Each row is a point. The window is the flat piece filled in between its corners: a triangle in 3 columns, a solid with four corners in 4, and so on. A path goes straight from each point to the next, and from the last back to the first. After which points does the path pass through the window?

Window (4 x 4):
[[ 15  13  90 -27]
 [-54  48  13  11]
 [ 31 -17 -20  -5]
 [ -4 -13  39 -11]]
Path:
(1): [  6 -24 -58 -39]
(2): [-46  28  31 -40]
(3): [-22  28  51  48]
(4): [ 64 -40  27  19]
(5): [ 43 -33   9 -63]
(6): [ 10  -3  11 -23]
(7): [19 -8 31 29]
(8): [-25  12 -46  45]
(9): [-31  14 -58  -7]
(10): [  9  -5  27 -59]
(11): [ 26 -26  48  24]
(12): [ 33 -17 -32  43]
Through the window after points: 6

Window (6 x 6):
[[-20 -33 -34 -36 -55  -3]
 [-16  16  -4  52  25   8]
 [ 43 -62  11 -23   4  -3]
 [-49   8  16  17  50  10]
 [ 19  95 -31   9  23 -18]
 [ -7   5 -38   6  61 -19]]
Path:
(1): [ -9   3 -22  -1  15 -29]
(2): [ -5   4 -36  -7  24   4]
(3): [  3  19 -22 -17  18  13]
(4): [-12  25  -4  -4  12 -46]
(5): [-44   6  21  34  23 -46]
(6): [-22  11  -5  23  35  23]
(7): [-15  69 -39  19  35  33]
(8): [-20  54 -12  45  12 -55]
(9): [ -4   9 -11  -3   7 -39]
(10): [ 13   6 -35 -28  12  34]
(11): [-41  59 -23  18  44  18]
(12): [-51  53  -4  28  32 -54]
(13): [-37   1   9  15  27 -25]
(14): [-25  -4   1  -7  40  60]
(15): [ -7  27 -24   6  42  10]
(16): [-14  25  -6  14  35 -57]
Through the window after points: 1, 5, 13, 15

Window (8 x 8):
[[  7  25 -43  -7   8 -34   4 -10]
 [ -6 -95 -32 -17  13  -5   9   9]
 [ 20  20 -14  19  41 -44  -4  -8]
 [  3  19 -25  21  20 -15 -63  -5]
 [ -9  27 -11 -16  38  -2   1  -7]
 [ 32  34  70 -59 -51  20  32   5]
 [ 63 -31 -22  -2 -11  32   7  27]
 [-11  24  -8  21   5 -17  40 -17]]
Path:
(1): [ -6  43  51 -36 -40  -2  28  55]
(2): [  3  17 -10   6  28 -28   2  21]
(3): [ 40   8 -18   2  25  -6  -1 -64]
(4): [ 20 -19 -18  11  27  -4 -14 -63]
(5): [ -5   1 -32   6  22 -27  -2  35]
(6): [  2   7 -21   0  14 -14  -5  59]
(7): [ 31 -10 -15  -4  12  12  -8 -30]
(8): [ 53   7  35 -44 -22  23  20 -52]
Through the window after points: 2, 6, 8

Window, 9 rows:
[[-49  31  48 -37 -47  24   7 -85   7]
 [ -9 -16 -57  -2 -79  12   4  -7  16]
 [ 60  13 -17  32 -71   7  50  18  41]
 [ 38  18 -46 -29  92   2  36  27 -25]
 [ 51  -1 -27 -16 -17  54 -10 -49  12]
 [-24  35 -22  38  81  68  36  18 -20]
 [ 53  33  -3  48 -36 -24 -19  10  45]
 [ 19   1  69 -29 -80  59 -44 -20  16]
 [-18 -37 -21  49  36   6  54  -4   3]]
Path:
(1): [ 39  37  14   9 -59  15 -10 -43 -47]
(2): [ 24   2 -23  37 -17  20  17   7 -10]
(3): [ 16  -2 -21   2  12  29   9  21  71]
(4): [ -1   0 -13  10  18  13  32  14  29]
(5): [ 14   7 -13  37  12  -3  33  -3 -37]
(6): [ 36   2  -2  52 -31  15  34 -13 -54]
(7): [  3  -8 -16   3 -13  12  31   9  84]
(8): [ 14  26   7 -30 -34  36 -20 -14  62]
Through the window after points: 6

Window (11 x 11):
[[ 45  57 -26  31  70   5 -61 -19  22 -53  -8]
 [-49  52  18  39  23 -52 -26 -28 -48  58 -29]
 [ 43  18  24 -49 -41  -5 -22  29 -33  48 -24]
 [-54 -21  63  19 -19  34  42  20 -44  65 -14]
 [-13 -75  26 -13 -42  62   2  27 -55 -48  -7]
 [-43 -45   2  57 -68   5  22 -15  35 -20  -1]
 [-12  35 -18 -48 -34   5 -10 -30  24  23  -9]
 [ -7 -52 -21  -8  13  12 -52 -17  16  26 -15]
 [-22  -7  18 -24 -25  28 -50  46 -14  18 -29]
 [-18  31 -53  40 -12 -15  -3  13 -19  21  -5]
 [-12  14  31  22  -7  40 -50 -11 -57  57 -18]]
Path:
(1): [-28  -8  30  -8 -10  13 -36  26 -13  30  33]
(2): [-24   7  32  -2 -28   2 -13  15 -21  23  38]
(3): [-17   9   5   7 -22  25   0  10 -22  16 -47]
(4): [-10  24  -5   7  -1   3 -13  -9  -8  41 -54]
(5): [-14  29   5   7  -4 -16 -31  -5  -7  38  17]
(6): [-14 -20  -2   0   2   9 -38  -4  -5  26   8]
(7): [ -8 -25  -4   2  -3  14 -20  -6  -1  22 -53]
(8): [  5  -1 -15   6 -14  36 -13  -4 -23   9 -81]
(9): [ -5  -2  10  -3 -14  12 -42   5 -20   7   9]
(10): [-23   9   5   7 -15  -1 -20  -7   5  28  18]
(11): [-14   6  -5  18 -21  11  10 -21   1  36 -95]
(12): [-17   3   6  -8 -28  26 -18  22 -25  21 -82]
Through the window after points: 6, 12

Window, 12 rows:
[[ -4  -6  11 -38 -21  53   0 -29 -85   7  -2 -51]
 [ 25 -31 -16   8 -19 -12  -7 -35 -67 -10  45 -40]
 [ 10  13 -74  -9 -37 -23  29 -12 -22 -38  -4  -6]
 [-21 -18 -14 -24  19 -62 -48  72  95  64  -6  24]
 [  9  93 -37  17  59 -46  87   4  -4  -3  18 -30]
 [ 27 -26 -61  16   9  57   3 -75  10 -76  69 -18]
 [-14 -41 -31  41  11  15  38 -27 -29 -24 -12 -44]
 [-54 -41  -7 -25   0 -32 -29 -50 -13  11 -15 -11]
 [-71 -17 -93 -17  70 -14 -39  45  31  48  33  10]
 [-44  25  17   5 -45  -9 -20  18 -44  -7  19 -15]
 [-26 -39 -23 -52 -15 -14 -42  20 -39 -77  17 -33]
 [ 17  63 -13  26  18 -41 -17  11 -26   2 -39 -14]]
Path:
(1): [-28  -7 -46  -1  -2 -14  -5 -30  18 -13   8 -58]
(2): [-33  -1 -66   2  14  -5 -23 -12  16   6   2 -62]
(3): [ 12 -25  -5 -15  41 -22  36   2 -29  -4  13  48]
(4): [ -1 -16 -18  -6  41  -7  30  37 -36 -33   8  54]
(5): [-14   6 -37  12 -30 -17 -26 -38 -16 -16 -14 -94]
(6): [-26  21 -74 -24 -12  -7 -34  -1   8  -3  25 -81]
(7): [ -6   0   6 -12  37 -19   5  14 -44  17  16  61]
(8): [ -9 -21  -5  -6  36  -7 -16   5   0   2  18  28]
(9): [-14   0 -46   4 -19 -10 -26 -12  44  -6  29 -93]
(10): [  7 -10 -28   9 -17 -12 -14 -29 -24   1  29 -73]
(11): [  9 -19 -11  -4   6 -11  18  -9 -74 -29  32  38]
(12): [ -3 -31 -25  13  22  17  46 -18 -41 -27  14  35]
(13): [ -4  -1 -44   9 -16   0 -13 -27  -7 -21   1 -78]
(14): [-20   7 -38  -3 -11 -10  -3 -18 -25 -19  12 -47]
(15): [ -6  -6 -23  -2   9  -5  11 -18 -48 -21  16  15]
(16): [-11 -13 -26 -10  17  -5  -3 -21 -26 -11  17  14]
Through the window after points: 4, 10, 12, 16

Window, 14 rows:
[[  4  62 -38   7  18 -16 -13  21 -34 -68 -69   8 -33  16]
 [-31 -14  19 -23  -6  11  25   2  -8 -19   5  30 -11  24]
 [ 61  18 -26   8 -33   9  14   2  24  57  24  62 -15 -22]
 [-23  20  42 -14  34  37 -29  -1  32  17  59  20  45 -38]
 [  6   1   4  24  50 -66  30  23 -14  30  16   2  10   4]
 [-14  37 -20 -43 -14  19  12 -52 -14  41 -45   0  -1 -48]
 [-26  -1 -31 -19   3 -36  -4  14  10  32  11   2 -42  -1]
 [ -2  -6 -17 -53  65 -11   0  18  11  60   3  14   9 -18]
 [-17 -95  33  39   0 -13 -16   5 -23   7 -37  24   9 -43]
 [ 35 -12 -28  -7 -12   7  41 -60  34   0   7 -32   5  -8]
 [ 85  39  33 -28 -18  18  14 -38  24 -23  75 -14 -52 -10]
 [-29  60  -2 -25  23  48  24 -26  26  14 -43 -10 -40  -2]
 [ 71  31 -30 -13 -33  -6  -3  78 -21  22  -4 -22   5 -62]
 [ -9  31  67  -8  27 -52 -40  69  21 -44 -33  38  10 -16]]
Path:
(1): [ 36  19 -28 -14   4   5  45  17  15   8  -1  41 -23 -63]
(2): [  3  -3   3  -8  28   3  15  31  12 -20  12  30   0 -72]
(3): [ -3  13  13 -12   6  -9 -21   7  -7  32 -13   8  -5   5]
(4): [ 27   8  26 -15  -1  -1 -20  -4  13  31  13 -12  -5  15]
(5): [  3  21  -4 -21  26  15  14   6  12  -5  30  23   2 -58]
(6): [-16  28  -8 -11  23 -13  44   6  14  -5   1  29 -17 -42]
(7): [ -2 -13  16 -22  14   5 -21 -11  -3  26  -1   1   2  27]
(8): [ 13  23   8 -16  11  14 -13  25 -12  30 -17  -9   6  15]
(9): [  6 -12 -22 -32  14 -24  29  13  13   5  21  28 -13 -57]
(10): [ -2  -2 -19 -14  16 -16  43  16   0  -4 -11  32 -25 -46]
(11): [ 19   6  18  -5   3  -8 -28 -13  -4  32  -9 -21   9  33]
(12): [ 29  12   3 -10  -4   8   0   9  18  20   6   2 -10  11]
(13): [ 21  26 -20  -9  21 -22  39 -11  -1 -31  26  14 -21 -88]
(14): [-22  -6 -39  -7  39 -33  24   0 -20 -46  10  22 -18 -81]
(15): [  2  14  35 -17  -5  11 -19  -4  11  41 -41 -29  10  40]
(16): [ 20   4   4  -1 -19  -1 -12   8   0  27   9  17  -1   5]
Through the window after points: 4, 8, 16

Window (14 x 14):
[[-14  -7 -57  47  -3  41  27  -2 -23  13  22 -25  21 -43]
 [ 45 -26   0  -4 -23 -52  21  39 -18  38  42  27 -51  -3]
 [ -4 -52 -27   2  -7   1  54  57  -6 -54 -43 -18  23  13]
 [ 27  23  43 -53 -27  -1  32  49  40  84  10  25 -15  56]
 [-10  53 -11 -38   3  11 -33 -21  31 -20   5 -37  67 -23]
 [ 27 -31  36  21   1 -18 -32 -32  27 -52 -15 -61 -32  73]
 [ 87   3  -1  26 -16 -43 -30  38  15  37  -3 -16  33   9]
 [-56 -72 -19 -11  -5  53  -5  40  -2   1  15   2  -1  16]
 [ -7  39  25  27 -35  39 -12  61 -10  18  11   6  29 -58]
 [ 56  17 -23  21  -3   3  -8   1 -21  -1 -37  74  23  -9]
 [ -7 -69  30 -21 -85 -34  28  -9 -19  28 -19  12  22  -4]
 [-11 -20 -21  15  -9  23  54  28  24  -3  65  41  25  -2]
 [-21 -11   5  23 -95 -30 -11  82  43  94  23  14 -68  -1]
 [ 10 -28   2  19  59 -22  23  23   4  -5 -55  25  44  -2]]
Path:
(1): [ 20 -21  -4  -8  -9  24   8  11  46  16 -32  -1  16 -19]
(2): [ -2 -34  -6  -5 -17  24  24  32  29   5   5  12 -15 -20]
(3): [-45  -1  -5  17 -33 -12  19  37 -32  21  -1  19  19  33]
(4): [-14  -3 -12  28 -11 -19  13  43 -20  22   8  16  19  20]
(5): [ 26 -31  -2  -9 -26  25  15  19  55  24  -8  -2 -19 -36]
(6): [ 47 -32   4 -23 -17  40  25   7  44  34   0  -2   8 -54]
(7): [-32   7 -13  28 -23 -21  -8  32 -26  11  27  16  12  37]
(8): [-17   8   1  14 -38 -23  -1  36  -5  39   4  16   1  26]
(9): [ 15 -21  -2   2 -41  -1  -5  38  41  33   4   2 -15 -29]
(10): [ 30 -13  16  -9 -24  10   4  31  31  25   5   2 -18  -8]
(11): [-44  19  -6  22 -19 -25   3  15 -30  52  34  23  30  50]
(12): [ -3 -12  -4   9   5 -16  14  22  -7   8  -3  14  24  20]
(13): [ 36 -45  14  -3  24  39  22  38  57  10 -42  23   1 -42]
(14): [ 27 -10   4 -15 -18  14  -9  18  30  20 -20  -8  -4 -29]
(15): [ -5  10   0   2 -16 -17  -9  27 -14  17   3  -5  22  19]
(16): [ -9   6   0   3 -11  -4   8  33  -4   2  -7   2  35  24]
Through the window after points: 4, 8, 12

Window:
[[  6  -1  36 -22 -46  24 -21  28  -4  34  45 -36  27 -19]
 [  8  20  39 -17   2  68 -44  20  43 -15  15 -58  19 -23]
 [  9 -48  25  22 -21  -3  41 -50  16 -31  -4  49   2 -14]
 [ 35 -52 -49  29  17  35  48  -8  20 -21  12  85  49 -19]
 [-27  32  28 -12 -18  17   0  15  10   2 -33 -15  50 -17]
 [ 12  30   6 -17 -37  38 -69 -29  10  16  -1 -44  42 -15]
 [-22 -12 -41 -48 -20 -51  39 -25   5 -24  27 -30 -60 -11]
 [  5  -5 -16  34 -17  58  73 -44 -18 -33   6  48  10 -31]
 [  2  23   1 -34 -32 -22  37 -23  22  37 -13  13 -75  -8]
 [ 11   3 -15  25 -39 -28  20  -1  -1  -1 -21 -52 -60  -3]
 [ 33 -22 -12  12  24  -6  29 -17 -31 -37  12  66  -4 -55]
 [-43  19  30  15  16  35 -35 -12   7  42  11 -35  20  -1]
 [ 19  15  38 -31  11  34 -11 -16   4  40 -10 -84  41 -11]
 [-26 -38 -14 -37 -46  -2  15 -11 -20   9 -45 -32 -88 -15]]
Path:
(1): [-14 -22 -12  15 -20  -1  29 -18  26  20  -6 -14   1 -95]
(2): [ 26  12   7 -10 -11  21  12 -10 -34 -31  13  15 -13  42]
(3): [  7   7   1   3 -23  -4  11   5 -17 -23  -5 -18 -35  47]
(4): [  3  -3 -10   6 -32 -11  18 -17  20  26 -19 -41 -38 -57]
(5): [  4 -16  -8  22 -20  -2   4 -15  35  12  -2 -10 -15 -75]
(6): [ 13  -3   1   1 -16  13  21  -4 -11 -15  -1  -7  -7  16]
(7): [  3  -3  -1  -7 -12  18  19 -15 -16 -16   1   6 -22  17]
(8): [-11  -5 -10  11 -32  -6  14 -15  22   4  -8  -7  -9 -65]
(9): [  0  -7   3  -7 -21   4   6 -12  32  29   7 -18 -18 -51]
(10): [  4   4  20 -28 -36   8   9   2 -25  -7  23  -7   6  24]
(11): [  4   7  18  -8  -4  30   6 -21 -26 -23   0  -4 -15  39]
(12): [-14  -7  -5   8 -17  26  21 -19   8  16  -5 -10   1 -45]
(13): [ -4  -3 -17  -1 -15   1  12 -25  19   2  -7 -13 -15 -48]
(14): [ -7  -3   0 -13  -7   4  15 -14  -8  -9  -3  -6 -18   7]
(15): [  9  19  25 -28  -6  22  -3   4 -16 -18   2 -15 -21  44]
(16): [ -3  -1   7  -3 -23   2   3 -10   4   7  -4 -33 -17 -43]
Through the window after points: 1, 3, 5, 9, 11

Window, 14 rows:
[[-39  -2 -31 -47  -6   3 -32  17   1 -36 -84  53   4  -6]
 [ 24 -42 -40  47  -8  16 -18  10  37   3  40  17 -13  33]
 [-30 -40  75   0  -2 -26 -38 -68  13 -51  22 -35  21  -5]
 [-10 -51 -17  -6  88  30 -36 -39  27 -63 -34  48 -28  19]
 [ 39  37  16 -16   2 -23  23 -24  27  27  12 -14  53 -32]
 [-27  -8  50  17  52 -38 -39 -15  51  10  16 -24   3 -27]
 [ 36  19  19  18  23 -20 -25  -6   6 -21   9 -21 -40  -5]
 [-37  14  23 -15 -24  22   2 -18 -20  30  15 -16  -6 -10]
 [-21  11 -30   1  28 -46   0  65 -16  12  44 -14  53 -31]
 [-37 -36 -27 -95  -9  30 -22  26  23  25  18  -3  11 -62]
 [ 43 -37 -50  56  49  19 -32  13 -13   4 -35 -23  52  -5]
 [ 33  41 -15  21  -8  -9 -57 -28 -34  41  24 -11  44 -12]
 [  9   1 -83   8  27   6   9 -38  66 -22  -7 -25 -67  35]
 [-44  34 -31   0 -42  19  18 -32  39 -90 -44  39   8 -62]]
Path:
(1): [  3  24  35 -30   6   0 -57  19  31 -32  13 -32  22  32]
(2): [ 10  25   2  -4  19   5 -20  -4  25 -13  18  -6  15   7]
(3): [-16 -23 -13  12 -20 -31  -8 -18  -1  25 -12 -23   3 -44]
(4): [  4 -50 -15   1   3 -21   2 -64 -21  26  11  20 -39 -33]
(5): [-13  35  17  -2  15  13 -22  13  52 -39  -1 -26  42   9]
(6): [  6   8 -14   8  39  16 -23  18  29 -23   9 -14  24  14]
(7): [ 20 -30 -34   0  -2 -30 -15 -32  -6  15 -31  12  18 -50]
(8): [-13 -12 -42  25 -12 -10  12 -20   9  22  -2  10  -8 -45]
Through the window after points: 4

Window:
[[ 30 -40  13 -87  62  -7 -27   0  30  26   3  15 -38   4]
 [-58 -15 -25  16 -33  31   0 -41  20  -5  12 -11  75 -19]
 [ 54 -65 -34 -43  44  48 -44  36  25  18 -40 -13 -23 -18]
 [  4  18  58  23  30   5  52   1  -3 -29 -17  30  19  -6]
 [ 63 -75   4 -49 -16  21  -2  17  46   8  10 -29 -23  13]
 [-95  12 -14  91 -74  -3  -1 -14  34  52 -18 -14  50   3]
 [ 43 -79 -70 -90  15 -17  -2  43  24 -17 -29   9 -31   9]
 [-21  -1  23 -16   9   7  15  10 -31  -6 -14 -57  14  24]
 [  7  31  15   6  18  -1 -17   4  15 -49  19 -13 -28 -10]
 [-75   3 -49  50 -47  49  52 -24  14  51  18 -30   8 -17]
 [ 28  39  11  21  30 -21  22  13  -2  18  32 -22  44 -11]
 [  6  51  46 -26 -12  24   8  48 -25  -5  23  19  20  -5]
 [ 37 -17  13   2   1  -1 -11  -9 -55   5  18  13 -12   1]
 [ 38  52  11 -25  -9   8  14 -29  -4  -4 -32  -3   9   9]]
Path:
(1): [ 36 -43 -10 -23   7  30  -6   9  32  14   2  -6  -4  32]
(2): [ 31 -48  16 -59 -13 -10  -4  17  15  -4  -6 -39 -24 -67]
(3): [ -5 -16  -6 -15 -10  10   0   6   2  19 -21 -27  -3 -43]
(4): [ 10 -26 -21 -13  15  34   3  15  12   8   0 -11  -1  25]
(5): [ -5  20   7   5  30  45  19   4  -2 -34  -2  15  -4  52]
(6): [ 23  -4  47   4  -2 -36  32  -2  -1  15 -14   1  31 -61]
(7): [ 17 -27  13 -12 -10  -1   9  -4  19   6  -7 -19  -5 -15]
(8): [ 17 -10 -11 -19  20  59   9  37  24   1  12  28  17  64]
Through the window after points: 1, 3, 5, 7

Window:
[[ -9 -46 -37  -2 -12  15 -46 -41  26 -24  -6  14  50  23]
 [-32 -22  51 -49 -10  92  -5  -9  29 -38 -19 -39  31  85]
 [ 28  17 -13 -33 -45 -30  34  10 -31 -30   2  23  23  -5]
 [ -6 -23  54 -95  64 -80 -20 -29  -3  -4 -62  36  38  49]
 [-22  16   3   6 -10 -30  -1 -21 -46   7  60  20   0  29]
 [-11  -9  38  50  17  -2 -14  -9   1  27 -37   1  58 -42]
 [ -9  37  -5  22  -8 -14 -23  28 -18   8  18  49  31  20]
 [-69  -4  32 -33 -40   3  -9 -17  73   2  37   4 -20  53]
 [-71  -9  45  29   9 -31  -2  16 -31 -13 -17  36 -82  -6]
 [ 47 -32 -25 -32 -92 -33 -30  23   4 -37  -3 -55  -7  19]
 [-26 -35  -2 -24 -10 -45 -15  19  37 -58  18 -48 -10  12]
 [ 11  26  17 -27  44  22  28   0 -11  35  34  39  -7  40]
 [-11 -24 -33  76 -22   3 -19 -49  52 -30  17  -4  32  66]
 [ 45  69 -27  -9 -71 -36 -54 -19 -25 -48 -16  10   3 -42]]
Path:
(1): [-33  17 -16   2 -16 -29  17   8 -16  54 -55 -47 -38   3]
(2): [-34  30 -51 -15 -20   5 -12 -15 -33  22 -43 -10   1 -11]
(3): [ 13 -11  47  -9  -8 -37 -11  11   6 -35  28  26  14  13]
(4): [  1  -1  16  10 -21  -4 -15   2  -3 -15  28  17   1  10]
(5): [-50  21 -35   7 -39  -3  -2  -5  -5  -2   9 -18   2  30]
(6): [-36   6 -67 -42   5  -4 -34  -7  19   3 -24 -50  41  49]
(7): [ -7 -11  56 -17  -6   4   5  -9  -4 -24  19  18  -1  34]
(8): [ 23  -3  68  -3 -11  19 -21 -20 -11 -47  22  50   0   0]
(9): [-14  15 -28 -12 -20 -31  -1  -8 -13  11  -3   0  26  30]
(10): [-47  54 -31   7   5 -51   4 -39  -6  -6 -46 -18  -1  45]
(11): [ 29 -50  55 -29 -18  -1 -19  42 -12 -16  34  56  21 -15]
(12): [ 21   8  66  -2 -20  -7 -62   4  -7 -69  17  19  34 -15]
(13): [ -2  -3 -38 -21 -11 -19  15 -15  12   9  -5  -5  22  29]
(14): [-56  13 -44 -46 -29  -7  10 -21  20 -19  -2 -25   5  46]
(15): [  1 -41  90  17 -12 -24 -42  18  49 -18  45  17 -16  10]
(16): [ 16  -9  27  21  -8   0 -42 -23  10 -46  18  40  68 -13]
Through the window after points: 6, 10, 14, 16
